Each row is a point. Each copy is the shape, with its points in the same order, stretched, turned, moved and blurred by noise. Some copies are also mirrored. Which?

Shape, 7 rows:
[[-0.55 -0.26  0.16]
 [-0.36 -0.19  0.00]
 [ 0.48  0.06  0.11]
 [ 0.61  0.50  0.09]
 [ 0.21 -0.51 -0.41]
 [-0.18 -0.01 -0.19]
 [ 0.00 -0.36 -0.24]]
Copy 1, 7 rows:
[[-0.36 -0.19 -0.14]
 [-0.16 -0.10 -0.26]
 [ 0.55  0.14  0.09]
 [ 0.66  0.56  0.19]
 [ 0.50 -0.37 -0.60]
 [ 0.06  0.11 -0.36]
 [ 0.26 -0.22 -0.47]]
Copy 1 is: only turned
Copy 2, 7 rows:
[[-0.76 -0.23 -0.21]
 [-0.56 -0.18 -0.21]
 [ 0.07  0.16  0.11]
 [ 0.27  0.52 -0.08]
 [ 0.06 -0.46  0.08]
 [-0.28 -0.13 -0.34]
 [-0.16 -0.37 -0.02]]
Copy 2 is: only turned
Copy 3:
[[-0.62  0.21 -0.31]
 [-0.39  0.06 -0.31]
 [ 0.30 -0.16  0.40]
 [ 0.67  0.05  0.41]
 [-0.06 -0.74 -0.10]
 [-0.04  0.02 -0.28]
 [-0.11 -0.33 -0.18]]
Copy 3 is: only turned
Copy 4:
[[ 0.31  0.33  0.24]
 [ 0.33  0.18  0.01]
 [-0.03 -0.61 -0.29]
 [-0.42 -0.66 -0.58]
 [ 0.84 -0.39 -0.26]
 [ 0.29  0.07 -0.27]
 [ 0.61 -0.17 -0.16]]
Copy 4 is: mirrored

Shape:
[[ 0.04 -0.02 -0.35 -0.39]
 [ 0.48 -0.23 -0.38 -0.15]
 [ 0.34 -0.57 -0.29  0.12]
 [-0.23  0.13 -0.36 -0.20]
 [ 0.25  0.60 -0.16  0.57]
 [-0.23 -0.28  0.46  0.54]
 [-0.42 -0.13 -0.17  0.50]
 [-0.23  0.49  0.14 -0.23]]
Copy 1, 8 rows:
[[ 0.21 -0.36 -0.19  0.02]
 [ 0.57 -0.14 -0.13  0.21]
 [ 0.70  0.19 -0.26 -0.15]
 [-0.19 -0.20 -0.19 -0.06]
 [-0.19  0.58 -0.05  0.52]
 [ 0.10  0.65 -0.18 -0.49]
 [-0.11  0.47 -0.47 -0.29]
 [-0.34 -0.14  0.18 -0.05]]
Copy 1 is: mirrored
Copy 2, 8 rows:
[[ 0.12 -0.07 -0.11 -0.47]
 [-0.33 -0.19 -0.40 -0.42]
 [-0.45 -0.42 -0.13 -0.17]
 [ 0.45 -0.04 -0.07 -0.22]
 [ 0.27  0.23 -0.85  0.44]
 [-0.27  0.03  0.31  0.64]
 [ 0.34 -0.28  0.14  0.46]
 [ 0.40  0.50 -0.04 -0.07]]
Copy 2 is: mirrored
Copy 3, 8 rows:
[[-0.53 -0.14 -0.03  0.36]
 [-0.16 -0.50  0.00  0.58]
 [ 0.13 -0.84  0.04  0.23]
 [-0.56  0.08 -0.26  0.11]
 [ 0.30  0.42 -0.58  0.40]
 [ 0.38 -0.19  0.15 -0.43]
 [ 0.05 -0.24 -0.37 -0.42]
 [-0.47  0.58 -0.06  0.14]]
Copy 3 is: mirrored
Copy 4, 8 rows:
[[ 0.15  0.31 -0.27 -0.44]
 [ 0.57  0.16 -0.21 -0.06]
 [ 0.63 -0.22 -0.13  0.00]
 [-0.15  0.22 -0.43 -0.41]
 [-0.26  0.41 -0.43  0.71]
 [-0.24 -0.49  0.15  0.25]
 [-0.33 -0.35 -0.44  0.11]
 [-0.56  0.41 -0.10 -0.16]]
Copy 4 is: only turned

Shape, 10 rows:
[[ 0.11  0.08 -0.32  0.16 -0.22 -0.18]
 [ 0.49 -0.10 -0.33 -0.24 -0.13 -0.31]
 [-0.25 -0.03 -0.34 -0.82 -0.48 -0.04]
 [ 0.46 -0.28  0.00  0.11 -0.50 -0.09]
 [ 0.66  0.15  0.64  0.12 -0.37  0.07]
 [-0.25  0.08  0.01 -0.03 -0.20 -0.16]
 [-0.12  0.13  0.84  0.18  0.08 -0.23]
 [ 0.38 -0.08  0.09 -0.08 -0.01 -0.29]
 [ 0.03 -0.41 -0.14  0.20 -0.51 -0.07]
 [-0.18  0.18 -0.29  0.25  0.54  0.80]]
Copy 1, 10 rows:
[[ 0.06  0.06 -0.40  0.18  0.18 -0.15]
 [-0.02  0.17 -0.41 -0.29  0.09 -0.49]
 [ 0.02 -0.34 -0.12 -0.54 -0.49 -0.01]
 [ 0.31  0.42 -0.26  0.12 -0.06 -0.40]
 [ 0.51  0.74  0.34  0.03  0.33 -0.14]
 [ 0.11 -0.25  0.08  0.17  0.14  0.01]
 [ 0.35 -0.02  0.85  0.37  0.61 -0.05]
 [ 0.07  0.19  0.02 -0.05  0.33 -0.44]
 [ 0.20  0.09 -0.26  0.38 -0.22 -0.30]
 [-0.86  0.12  0.28  0.52  0.17  0.44]]
Copy 1 is: mirrored
Copy 2:
[[ 0.10 -0.04 -0.35 -0.07 -0.20  0.00]
 [ 0.31  0.11 -0.70 -0.09  0.19 -0.03]
 [-0.23 -0.10 -0.41 -0.82  0.56  0.16]
 [ 0.67 -0.23 -0.34 -0.15 -0.03  0.28]
 [ 1.01  0.26  0.19 -0.04  0.07 -0.06]
 [-0.07 -0.24  0.02 -0.21  0.13 -0.09]
 [ 0.43 -0.28  0.66  0.29  0.25 -0.30]
 [ 0.50 -0.04 -0.25  0.15  0.18 -0.03]
 [ 0.30 -0.54 -0.22 -0.23 -0.03  0.39]
 [-0.53  0.69  0.31  0.25 -0.33  0.75]]
Copy 2 is: only turned
Copy 3 (10 x 6):
[[ 0.39  0.16 -0.13  0.03  0.10 -0.31]
 [ 0.10 -0.38 -0.39 -0.17  0.09 -0.63]
 [-0.22 -0.11 -0.72 -0.03 -0.89 -0.15]
 [ 0.64 -0.54 -0.31  0.06  0.03 -0.11]
 [ 1.02 -0.51  0.22 -0.61  0.13  0.08]
 [ 0.15  0.25 -0.30  0.05 -0.15  0.16]
 [ 0.32  0.16 -0.01 -0.63  0.53  0.66]
 [ 0.13 -0.29 -0.20 -0.34  0.36 -0.23]
 [ 0.40 -0.27 -0.28  0.34  0.01  0.05]
 [-0.12  0.40  0.95  0.31 -0.04 -0.20]]
Copy 3 is: mirrored
Copy 4, 10 rows:
[[-0.11 -0.07 -0.17  0.33  0.11 -0.15]
 [ 0.16 -0.35 -0.60  0.25 -0.23 -0.09]
 [-0.58 -0.28 -0.45  0.01 -0.73  0.26]
 [ 0.04 -0.53  0.04  0.71 -0.14  0.02]
 [ 0.42 -0.03  0.37  0.81 -0.49 -0.15]
 [-0.20 -0.06  0.16  0.04 -0.07 -0.08]
 [ 0.29  0.04  0.77 -0.12 -0.22 -0.18]
 [ 0.33 -0.29 -0.20  0.14 -0.26 -0.13]
 [-0.26 -0.61  0.18  0.47  0.15  0.15]
 [ 0.11  0.67  0.08  0.01  0.60  0.60]]
Copy 4 is: only turned

Shape, 13 rows:
[[ 0.38 -0.25  0.51 -0.34 -0.02 -0.39  0.46 -0.07]
 [ 0.11 -0.11  0.29  0.30  0.10  0.44 -0.17  0.22]
 [-0.07 -0.03  0.18 -0.08  0.43  0.11  0.30 -0.03]
 [ 0.57 -0.18  0.43 -0.49  0.49 -0.10 -0.14  0.03]
 [-0.13 -0.61 -0.47 -0.47  0.36 -0.20 -0.23 -0.05]
 [-0.32 -0.18  0.20 -0.55 -0.02 -0.28 -0.26 -0.34]
 [-0.11 -0.13 -0.32 -0.25  0.28 -0.65 -0.07 -0.03]
 [-0.26  0.08 -0.34 -0.54  0.63 -0.04 -0.11  1.07]
 [ 0.11 -0.06  0.15 -0.28 -0.14 -0.05 -0.22 -0.21]
 [ 0.26  0.25 -0.08  0.14 -0.09  0.56 -0.33 -0.26]
 [ 0.40 -0.34 -0.10 -0.47  0.01 -0.03 -0.01 -0.09]
 [ 0.17  0.32 -0.32  0.95 -0.20  0.07  0.09  0.38]
 [-0.16  0.27  0.11  0.24 -0.09 -0.05 -0.49  0.37]]
Copy 1 (13 x 8):
[[ 0.43 -0.17  0.33  0.57 -0.06 -0.40  0.38  0.35]
 [ 0.16 -0.01 -0.63 -0.17 -0.32  0.06 -0.15  0.63]
 [-0.13 -0.34 -0.08  0.30  0.11  0.10 -0.03  0.43]
 [ 0.72 -0.47 -0.02  0.39  0.07 -0.17 -0.09  0.35]
 [ 0.09 -0.67  0.02 -0.48  0.33 -0.35  0.18  0.01]
 [-0.16 -0.18  0.29  0.11  0.14 -0.82 -0.27 -0.16]
 [ 0.14 -0.21 -0.01  0.02  0.41 -0.28  0.33 -0.28]
 [ 0.31 -0.10 -0.37 -0.37  0.98  0.02  0.04  0.77]
 [ 0.13 -0.04  0.18  0.01 -0.15 -0.36 -0.15  0.09]
 [ 0.02  0.22 -0.06 -0.23 -0.43  0.12 -0.34  0.15]
 [ 0.42 -0.29  0.28 -0.10 -0.09 -0.26  0.19  0.21]
 [-0.10  0.46 -0.84 -0.25 -0.31  0.44  0.51  0.28]
 [-0.02  0.31 -0.65 -0.27  0.03 -0.20 -0.11  0.11]]
Copy 1 is: only turned
Copy 2 (13 x 8):
[[ 0.43  0.35  0.33 -0.38 -0.69  0.24  0.48  0.01]
 [ 0.35 -0.08  0.37  0.14  0.27  0.28 -0.10 -0.40]
 [ 0.00  0.41  0.56  0.02 -0.02  0.17  0.28  0.08]
 [ 0.70  0.45  0.52 -0.37  0.18  0.31  0.61 -0.18]
 [-0.23  0.04 -0.12 -0.34  0.48  0.50  1.03  0.05]
 [-0.16 -0.03  0.25 -0.70  0.06 -0.04  0.64 -0.04]
 [-0.14  0.17 -0.21 -0.30  0.14  0.10  0.78  0.56]
 [ 0.08  0.08 -0.06 -0.48  1.01  0.85  0.24  0.64]
 [ 0.07  0.06  0.10 -0.50  0.04 -0.01  0.39 -0.36]
 [ 0.20  0.29  0.19  0.00  0.27 -0.07 -0.10 -0.76]
 [ 0.28  0.38 -0.08 -0.44 -0.08  0.35  0.62 -0.39]
 [ 0.28 -0.14 -0.47  0.55  0.01 -0.03 -0.61  0.11]
 [ 0.23 -0.37 -0.02 -0.25  0.39 -0.12 -0.16  0.13]]
Copy 2 is: only turned
Copy 3:
[[ 1.22 -0.08  0.01  0.06 -0.19 -0.03  0.47 -0.18]
 [ 0.13 -0.20  0.32  0.08  0.36  0.38 -0.02 -0.07]
 [ 0.39 -0.05  0.31  0.21 -0.04  0.28  0.64  0.22]
 [ 1.00 -0.56  0.12 -0.52  0.18  0.10  0.36  0.33]
 [ 0.20 -0.18 -0.28 -0.05  0.32 -0.61  0.64  0.14]
 [ 0.27 -0.44 -0.22 -0.20 -0.33 -0.18  0.58 -0.47]
 [ 0.40  0.14  0.17 -0.22 -0.27 -0.64  0.51  0.04]
 [ 0.06  0.64  0.33 -0.81  0.59  0.16  0.69  0.22]
 [ 0.37 -0.32 -0.18 -0.12 -0.22 -0.04  0.10 -0.15]
 [-0.08 -0.35 -0.05  0.11 -0.16  0.19 -0.29  0.30]
 [ 0.66 -0.25 -0.37 -0.01  0.08 -0.25  0.26  0.17]
 [-0.07  0.76  0.68  0.33 -0.06 -0.01 -0.53  0.13]
 [-0.12  0.15  0.40 -0.42 -0.04  0.10 -0.17 -0.40]]
Copy 3 is: mirrored

Shape, 13 rows:
[[ 0.00  0.51  0.38 -0.27  0.05 -0.17 -0.15 -0.23 -0.03]
 [ 0.10 -0.18 -0.24  0.36  0.14 -0.39 -0.15 -0.05 -0.01]
 [-0.36  0.53  0.54 -0.34  0.06 -0.20 -0.21 -0.01 -0.15]
 [ 0.43 -1.11 -0.54 -0.13 -0.07  0.02 -0.01 -0.14 -0.24]
 [ 0.40 -0.13 -0.23  0.06  0.03 -0.46 -0.23  0.63  0.38]
 [-0.14  0.25 -0.04 -0.04 -0.16 -0.42  0.10 -0.21  0.13]
 [ 0.21  0.20 -0.09 -0.03  0.16  0.69 -0.11  0.35  0.27]
 [ 0.39  0.40  0.21 -0.29 -0.25 -0.22 -0.12 -0.09  0.12]
 [ 0.26  0.47 -0.26 -0.28  0.31 -0.38 -0.24 -0.13 -0.15]
 [ 0.30  0.50  0.48  1.13 -0.22  0.01 -0.02  0.13 -0.18]
 [ 0.36  0.16  0.22 -0.13  0.10 -0.22 -0.10 -0.17  0.06]
 [ 0.14  0.42  0.38 -0.03  0.28 -0.07 -0.20 -0.09  0.37]
 [ 0.16  0.46 -0.18 -0.17  0.17  0.58 -0.95 -0.17  0.20]]
Copy 1:
[[ 0.08  0.43  0.32 -0.47  0.19 -0.30 -0.24 -0.60 -0.58]
 [ 0.08 -0.40 -0.05  0.57 -0.09 -0.21 -0.25 -0.07 -0.48]
 [-0.11  0.42  0.24 -0.73  0.35 -0.22 -0.22 -0.33 -0.59]
 [ 0.51 -0.76 -0.62  0.37 -0.83 -0.05  0.27 -0.04  0.19]
 [ 0.18 -0.34  0.04  0.54  0.27 -0.22 -0.70  0.14  0.51]
 [-0.02  0.27  0.21  0.00 -0.27 -0.37 -0.42 -0.32 -0.48]
 [ 0.29  0.41  0.25  0.42  0.17  0.54  0.10 -0.06  0.22]
 [ 0.11  0.31  0.39 -0.22 -0.02 -0.19 -0.54 -0.69 -0.07]
 [ 0.53  0.26 -0.11  0.14  0.25 -0.30 -0.56 -0.57 -0.54]
 [-1.14 -0.13  0.57  0.74  0.12  0.40 -0.41 -0.33 -0.82]
 [ 0.20  0.08  0.24 -0.09  0.08 -0.37 -0.19 -0.54 -0.23]
 [ 0.22  0.29  0.66  0.00  0.45 -0.34 -0.08 -0.38 -0.31]
 [ 0.99  0.27  0.70  0.06  0.57  0.77 -0.06 -0.48 -0.58]]
Copy 1 is: mirrored
Copy 2, 13 rows:
[[-0.08 -0.19  0.46 -0.36  0.17  0.35  0.11  0.42 -0.23]
 [ 0.58  0.11 -0.06 -0.18  0.02 -0.15  0.17 -0.06 -0.09]
 [-0.28 -0.48  0.27 -0.47  0.32  0.45 -0.19  0.46 -0.44]
 [ 0.57  0.70 -0.53  0.02  0.76 -0.41  0.08  0.10  0.71]
 [ 0.75  0.27 -0.12  0.02 -0.59 -0.23 -0.38  0.08  0.06]
 [-0.07 -0.17  0.33 -0.14  0.22 -0.09 -0.06  0.05 -0.06]
 [-0.04  0.74 -0.09  0.21 -0.37  0.32 -0.08  0.27  0.00]
 [ 0.19 -0.02  0.46 -0.14 -0.01 -0.13 -0.01  0.54  0.04]
 [ 0.31  0.09  0.34 -0.65  0.04  0.31  0.01  0.07 -0.02]
 [ 0.30  0.08  0.13 -0.04 -0.60 -0.28  0.85  0.55 -0.82]
 [ 0.36  0.00  0.35 -0.12  0.07  0.13  0.11  0.38  0.09]
 [ 0.22 -0.01  0.47  0.18 -0.24  0.48  0.08  0.40 -0.04]
 [ 0.23  0.82  0.58 -0.04  0.04  0.58 -0.15  0.31 -0.50]]
Copy 2 is: mirrored
Copy 3, 13 rows:
[[ 0.02  0.08  0.47  0.29  0.00  0.12  0.13  0.09 -0.28]
 [-0.07 -0.06  0.04 -0.22  0.52 -0.14 -0.38 -0.03  0.24]
 [-0.14 -0.08  0.56  0.09 -0.22  0.19  0.04  0.32 -0.31]
 [ 0.24 -0.06 -0.29 -0.40  0.23 -0.91 -0.49 -0.89  0.09]
 [ 0.08  0.51 -0.13 -0.57  0.30 -0.46 -0.14  0.19  0.65]
 [-0.40  0.17  0.36  0.15  0.05  0.02 -0.08 -0.10  0.15]
 [ 0.31  0.24 -0.70 -0.01  0.01  0.07  0.37  0.13  0.24]
 [ 0.14  0.34  0.38  0.14 -0.08 -0.16  0.11 -0.06  0.18]
 [ 0.02  0.46  0.34 -0.09  0.44 -0.12 -0.07  0.10 -0.39]
 [ 0.39 -0.06 -0.08  0.44  0.36  0.48 -0.69  0.30  0.80]
 [ 0.10  0.08  0.32  0.09  0.17 -0.29 -0.02  0.01  0.05]
 [ 0.01  0.05  0.08  0.11  0.26 -0.03  0.35  0.33  0.18]
 [ 0.40  0.22 -0.13 -0.28  0.34  0.49  0.61 -0.21 -0.07]]
Copy 3 is: only turned

Shape:
[[-0.33 -0.13 -0.28 -0.14 -0.09 -0.33 -0.06 -0.02  0.31 -0.75 -0.44  0.49]
 [-0.44  0.14 -0.10  0.06  0.27  0.44 -0.15  0.16 -0.14  0.21 -0.45  0.33]
 [-0.05 -0.10  0.57  0.01  0.16  0.08  0.07  0.26  0.19 -0.38  0.26  0.34]
 [ 0.29  0.16  0.01 -0.11 -0.27 -0.09 -0.05 -0.02  0.43  0.18  0.21  0.30]
 [ 0.13  0.26  0.09 -0.10 -0.13 -0.02 -0.18  0.68 -0.36 -0.24  0.11  0.53]
 [-0.30 -0.06  0.13 -0.63  0.06  0.06  0.75  0.19  0.46  0.10  0.01  0.13]
 [ 0.26 -0.31  0.41 -0.30  0.01  0.09  0.51 -0.10  0.06 -0.38  0.19  0.24]
 [-0.05  0.18 -0.44  0.13  0.12  0.22  0.21  0.30 -0.17 -0.40  0.26 -0.01]
 [ 0.21  0.16  0.24 -0.49  0.37 -0.18 -0.29  0.19  0.31  0.18  0.20  0.15]
 [-0.08 -0.50  0.17  0.09  0.10 -0.15 -0.21  0.46  0.40  0.16  0.29 -1.16]
 [ 0.06  0.17  0.12  0.10  0.23 -0.47 -0.09 -0.10 -0.35  0.09 -0.06  0.50]
 [-0.49 -0.43 -0.31  0.12 -0.05  0.32 -0.35 -0.09 -1.45 -0.21  0.16  0.33]
 [-0.41  0.04  0.72 -0.02 -0.06 -0.62 -0.35  0.37  0.04  0.15  0.08 -0.39]
 [-0.48  0.31 -0.02  0.00 -0.11  0.37 -0.21  0.24  0.00 -0.94 -0.03 -0.43]
 [-0.23 -0.35 -0.24  0.01 -0.02 -0.36 -0.26 -0.04 -0.16  0.30  0.30  0.25]
 [-0.01  0.25 -0.30  0.06  0.31  0.04 -0.23  0.01  0.40  0.09  0.41  0.52]]
Copy 1:
[[-0.31  0.56 -0.19 -0.60  0.16 -0.24 -0.59 -0.17  0.13 -0.79 -0.37  0.21]
 [-0.32  0.44 -0.09 -0.03 -0.08  0.21  0.04 -0.19 -0.55 -0.77 -0.19 -0.27]
 [-0.45 -0.05  0.35 -0.36  0.15  0.30 -0.76 -0.19  0.14 -0.29  0.09  0.16]
 [-0.05  0.17  0.30 -0.37 -0.16 -0.53 -0.16 -0.11  0.10 -0.10  0.29  0.06]
 [-0.20  0.19  0.30 -0.59 -0.35  0.18 -0.55  0.68 -0.24 -0.32 -0.04  0.06]
 [-0.33  0.37  0.23 -0.48  0.16  0.24  0.39 -0.33  0.17 -0.32  0.17  0.68]
 [ 0.10 -0.19  0.41 -0.37  0.14  0.25 -0.49 -0.28  0.23 -0.24 -0.02  0.62]
 [ 0.12  0.21 -0.68 -0.18 -0.21  0.29 -0.31  0.20 -0.03 -0.55  0.07  0.19]
 [-0.16  0.21  0.29 -0.62  0.23 -0.18 -0.11  0.02 -0.11  0.31  0.01 -0.10]
 [-0.28  0.37 -0.25  0.28 -0.19  0.41 -0.06 -0.35  0.75  0.62 -0.48 -0.15]
 [-0.26 -0.16  0.13 -0.07  0.14 -0.30 -0.39  0.20 -0.45 -0.09 -0.37  0.13]
 [ 0.27 -0.09 -0.68  0.04 -1.04  0.65 -0.78  0.11 -1.04 -0.56 -0.85 -0.02]
 [-0.81  0.53  0.30  0.11 -0.07  0.20 -0.36  0.02 -0.01  0.69 -0.43  0.14]
 [ 0.07  1.10 -0.54 -0.20 -0.10  0.64 -0.82  0.00 -0.05 -0.51 -0.02  0.35]
 [-0.28 -0.02 -0.30 -0.28 -0.53 -0.26 -0.22 -0.11 -0.25  0.03 -0.46 -0.08]
 [-0.21  0.09 -0.35 -0.55  0.00 -0.35 -0.29 -0.05 -0.15 -0.33  0.41 -0.18]]
Copy 1 is: mirrored
Copy 2:
[[ 0.06 -0.48 -0.28 -0.41  0.10  0.44 -0.79  0.15 -0.28 -0.34 -0.11  0.58]
 [-0.06  0.13  0.32 -0.01 -0.09  0.84 -0.29  0.23 -0.04  0.16 -0.24 -0.16]
 [ 0.24 -0.22  0.33  0.10  0.02  0.01 -0.40  0.38  0.12 -0.47  0.19 -0.05]
 [-0.17 -0.06  0.27  0.01  0.10 -0.31 -0.23  0.38  0.26  0.29 -0.06  0.39]
 [ 0.14  0.05  0.15  0.48 -0.53  0.09 -0.81  0.53 -0.20  0.07 -0.03  0.12]
 [-0.25 -0.15  0.15 -0.75 -0.19 -0.17 -0.08  0.90  0.22 -0.05 -0.19 -0.04]
 [ 0.29 -0.29  0.20 -0.36 -0.43 -0.38 -0.06  0.36  0.09 -0.23  0.32  0.22]
 [ 0.00  0.12 -0.64  0.21 -0.30  0.30 -0.26  0.46 -0.11  0.17  0.22 -0.04]
 [ 0.00  0.34  0.38 -0.15  0.30 -0.47 -0.51  0.36 -0.10  0.07 -0.08 -0.04]
 [ 0.15  0.13 -0.45  0.10  0.17 -0.27 -0.36 -0.17  0.35 -0.05 -0.71 -0.76]
 [ 0.16 -0.05  0.36  0.23  0.04 -0.03 -0.27  0.32 -0.79  0.13 -0.35  0.15]
 [-0.22 -0.30 -0.08  0.42 -1.20  0.66 -0.58 -0.54 -0.80  0.42  0.28 -0.42]
 [-0.11  0.02  0.29  0.37  0.21 -0.20 -0.61  0.10 -0.35 -0.47 -1.05 -0.40]
 [-0.17  0.26 -0.78  0.20 -0.23  0.59 -0.60 -0.13  0.04 -0.73  0.07  0.07]
 [-0.28 -0.37  0.14  0.07 -0.05 -0.05 -0.49 -0.02 -0.36  0.52 -0.26 -0.20]
 [-0.25  0.07  0.11  0.13  0.56  0.09 -0.33  0.46  0.00  0.36  0.34  0.07]]
Copy 2 is: only turned
